Every row gives one point. Two turns around zero, p and q, are shown by what they do to some points. Write where each new point lands after one turn and then the other. Backwards means that the second turn is done in reverse. Each puzzle has new turns, and all numbers are rounded.

Turn p:
+0.37  +0.22 -> -0.43  -0.06
-0.25  -0.10 -> +0.27  -0.01
-0.60  +0.15 -> +0.49  -0.37
+0.48  -0.27 -> -0.34  +0.44
Turn q:
-0.45  -0.15 -> +0.30  -0.37
+0.20  +0.25 -> -0.30  +0.10
-0.08  +0.62 -> -0.55  -0.30
+0.37  -0.50 -> +0.34  +0.52
-0.04  -0.23 -> +0.23  +0.04
Where do these land?
p, then q: -0.09  -0.41 -> -0.41  +0.10
p, then q: -0.09  +0.12 -> +0.12  +0.09
p, then q: +0.28  -0.02 -> -0.03  -0.28
p, then q backwards: -0.69  +0.09 -> -0.54  -0.44
q, then p: +0.59  +0.23 -> +0.21  -0.60

Turn p:
-0.02  -0.04  -0.78  +0.10 -> +0.40  +0.30  +0.29  +0.54
+0.50  +0.00  +0.44  -0.02 -> -0.20  +0.06  -0.59  -0.23
-0.29  -0.43  +0.21  +0.04 -> -0.45  +0.07  +0.30  -0.13
+0.26  +0.18  +0.45  +0.29 -> -0.26  -0.29  -0.49  +0.00
-0.46  +0.29  -0.32  -0.41 -> +0.52  -0.15  +0.49  -0.18
Turn q:
+0.20  +0.05  -0.73  -0.47 -> +0.24  +0.44  -0.69  -0.27
-0.16  -0.09  -0.07  -0.65 -> +0.43  -0.26  -0.45  -0.08
-0.18  -0.16  +0.35  +0.59 -> -0.48  -0.21  +0.43  +0.26
+0.05  +0.47  +0.26  +0.45 -> -0.18  +0.09  +0.63  -0.25
-0.12  -0.02  -0.25  -0.21 -> +0.04  -0.02  -0.32  -0.13
+0.21  -0.24  +0.44  +0.29 -> -0.05  -0.03  +0.40  +0.46
Where do these land?
p, then q: +0.00  +0.18  +0.09  -0.42 -> +0.42  +0.12  -0.16  +0.06
p, then q: -0.38  +0.17  -0.12  -0.36 -> +0.44  -0.04  +0.16  +0.32
q, then p: +0.02  +0.13  -0.15  +0.33 -> +0.08  -0.28  +0.17  -0.19
q, then p backwards: -0.11  -0.37  +0.04  +0.24 -> -0.02  -0.10  +0.05  +0.44
p, then q: -0.33  -0.41  -0.24  +0.17 -> -0.11  -0.35  +0.48  -0.05
q, then p: +1.15  +0.18  -0.22  +0.24 -> +0.46  -0.87  -0.70  +0.04
p, then q: -0.35  +0.11  +0.60  -0.20 -> +0.30  -0.44  -0.44  +0.24

Turn p:
+0.00  -0.73  +0.42  -0.07  +0.02  +0.29  -0.09  +0.23 -> -0.29  +0.43  -0.44  -0.25  +0.34  -0.04  -0.32  +0.32
+0.60  -0.03  +0.20  -0.16  -0.32  +0.22  -0.38  +0.29 -> +0.00  -0.14  -0.71  +0.09  +0.15  -0.06  +0.37  +0.34
+0.31  +0.31  +0.17  +0.16  -0.36  +0.09  -0.46  -0.84 -> -0.42  -0.06  +0.19  +0.01  +0.09  +0.21  +1.02  -0.01
-0.37  +0.51  -0.08  -0.15  +0.34  -0.34  -0.32  +0.42 -> +0.58  -0.27  -0.14  -0.18  -0.06  +0.26  -0.15  -0.62
+0.12  -0.49  -0.49  +0.27  +0.32  -0.47  +0.56  -0.52 -> +0.04  +0.11  +0.93  -0.34  -0.27  -0.42  -0.16  +0.46
-0.13  -0.55  -0.48  +0.29  -0.26  -0.29  +0.44  +0.56 -> +0.38  +0.00  +0.24  +0.22  +0.37  -0.66  -0.62  +0.29
-0.19  -0.05  -0.01  -0.50  -0.02  +0.38  +0.08  -0.25 -> -0.44  -0.17  +0.00  +0.06  -0.06  +0.46  -0.22  +0.13
-0.09  +0.25  -0.32  +0.05  +0.15  +0.49  +0.03  -0.26 -> -0.48  -0.33  +0.12  +0.07  -0.27  -0.05  -0.02  -0.26
-0.17  +0.65  -0.24  -0.12  +0.25  +0.10  +0.03  +0.18 -> +0.15  -0.39  -0.05  +0.16  -0.40  +0.13  -0.10  -0.49
-0.07  +0.13  +0.81  +0.23  -0.12  -0.48  +0.11  +0.19 -> +0.49  +0.80  -0.12  +0.16  +0.09  +0.17  +0.21  -0.15
Turn q:
-0.16  -0.11  +0.90  -0.08  -0.05  -0.24  -0.36  +0.03 -> +0.21  -0.30  +0.01  +0.78  -0.03  +0.44  -0.24  -0.23
+0.09  -0.27  +0.02  -0.63  +0.15  +0.34  +0.44  -0.23 -> -0.25  +0.01  +0.64  -0.29  -0.15  +0.24  -0.32  +0.36
-0.51  +0.23  -0.58  -0.13  -0.02  +0.37  +0.89  -0.13 -> -0.12  -0.22  +0.17  -0.71  -0.41  -0.21  +0.40  +0.80
+0.52  +0.30  +0.19  -0.09  -0.48  +0.00  -0.01  -0.36 -> +0.23  -0.20  +0.59  +0.03  +0.31  -0.27  +0.08  -0.38
+0.02  +0.50  +0.47  -0.44  -0.03  -0.65  +0.40  -0.25 -> -0.06  -0.63  +0.42  +0.58  -0.04  -0.51  -0.25  +0.26
-0.25  +0.17  +0.43  +0.14  +0.30  +0.12  -0.37  -0.11 -> -0.07  -0.22  -0.21  +0.38  +0.31  +0.44  +0.15  +0.04
+0.13  -0.28  -0.40  +0.93  -0.48  +0.06  -0.65  -0.04 -> +0.68  +0.36  -0.64  -0.38  +0.35  +0.01  +0.27  -0.66
+0.27  -0.28  -0.34  +0.14  +0.48  +0.16  +0.22  +0.23 -> -0.23  +0.68  -0.08  -0.18  +0.04  -0.03  -0.05  +0.29
-0.16  -0.18  -0.15  +0.35  -0.09  +0.24  +0.01  +0.38 -> +0.13  +0.33  -0.28  -0.13  -0.28  +0.15  +0.30  -0.04
+0.09  +0.17  -0.32  +0.00  -0.05  +0.08  -0.57  +0.56 -> -0.42  +0.20  -0.38  -0.05  -0.10  -0.04  +0.22  -0.60
-0.02  -0.23  -0.21  -0.21  +0.28  -0.47  +0.00  -0.08 -> -0.15  +0.01  -0.21  -0.02  +0.01  -0.21  -0.56  +0.16
Where do these land?
p, then q: +0.52  +0.08  +0.48  +0.06  -0.03  +0.13  +0.33  +0.29 -> +0.05  +0.05  -0.18  -0.20  -0.13  -0.63  +0.44  -0.19
p, then q: -0.14  +0.17  -0.17  +0.25  +0.36  -0.45  -0.67  +0.17 -> -0.17  -0.01  +0.60  -0.16  +0.28  -0.12  -0.65  +0.15
q, then p: +0.03  -0.70  +0.40  +0.01  -0.09  +0.20  +0.37  +0.00 -> -0.16  -0.02  -0.69  +0.34  -0.03  -0.05  +0.46  -0.04
q, then p: -0.17  -0.01  +0.52  +0.05  -0.36  +0.24  +0.35  -0.22 -> -0.17  +0.43  -0.42  +0.20  -0.06  -0.25  +0.09  +0.39
p, then q: +0.36  -0.02  +0.07  +0.15  +0.04  +0.00  +0.45  -0.24 -> +0.22  -0.13  -0.01  +0.27  -0.34  -0.25  +0.28  -0.15
p, then q backwards: -0.03  +0.07  +0.19  -0.17  +0.13  -0.24  +0.57  +0.25 -> +0.02  -0.56  +0.29  +0.07  -0.04  -0.20  +0.25  +0.17
q, then p: -0.17  -0.30  -0.01  +0.48  -0.25  +0.09  +0.35  +0.10 -> +0.18  -0.22  -0.24  +0.42  -0.24  -0.15  +0.20  +0.34
p, then q backwards: -0.06  +0.32  -0.26  -0.04  +0.51  +0.41  -0.34  +0.09 -> -0.35  +0.09  -0.33  -0.37  -0.38  -0.10  -0.41  +0.15
q, then p: -0.28  +0.12  -0.43  +0.04  +0.48  -0.50  -0.79  -0.26 -> -0.07  -0.68  +0.43  -0.76  +0.12  -0.16  -0.40  -0.18
p, then q: -0.07  +0.27  -0.79  -0.84  -0.79  +0.11  -0.61  -0.19 -> +0.24  +1.01  -0.17  -0.24  -0.23  +0.92  -0.35  +0.52
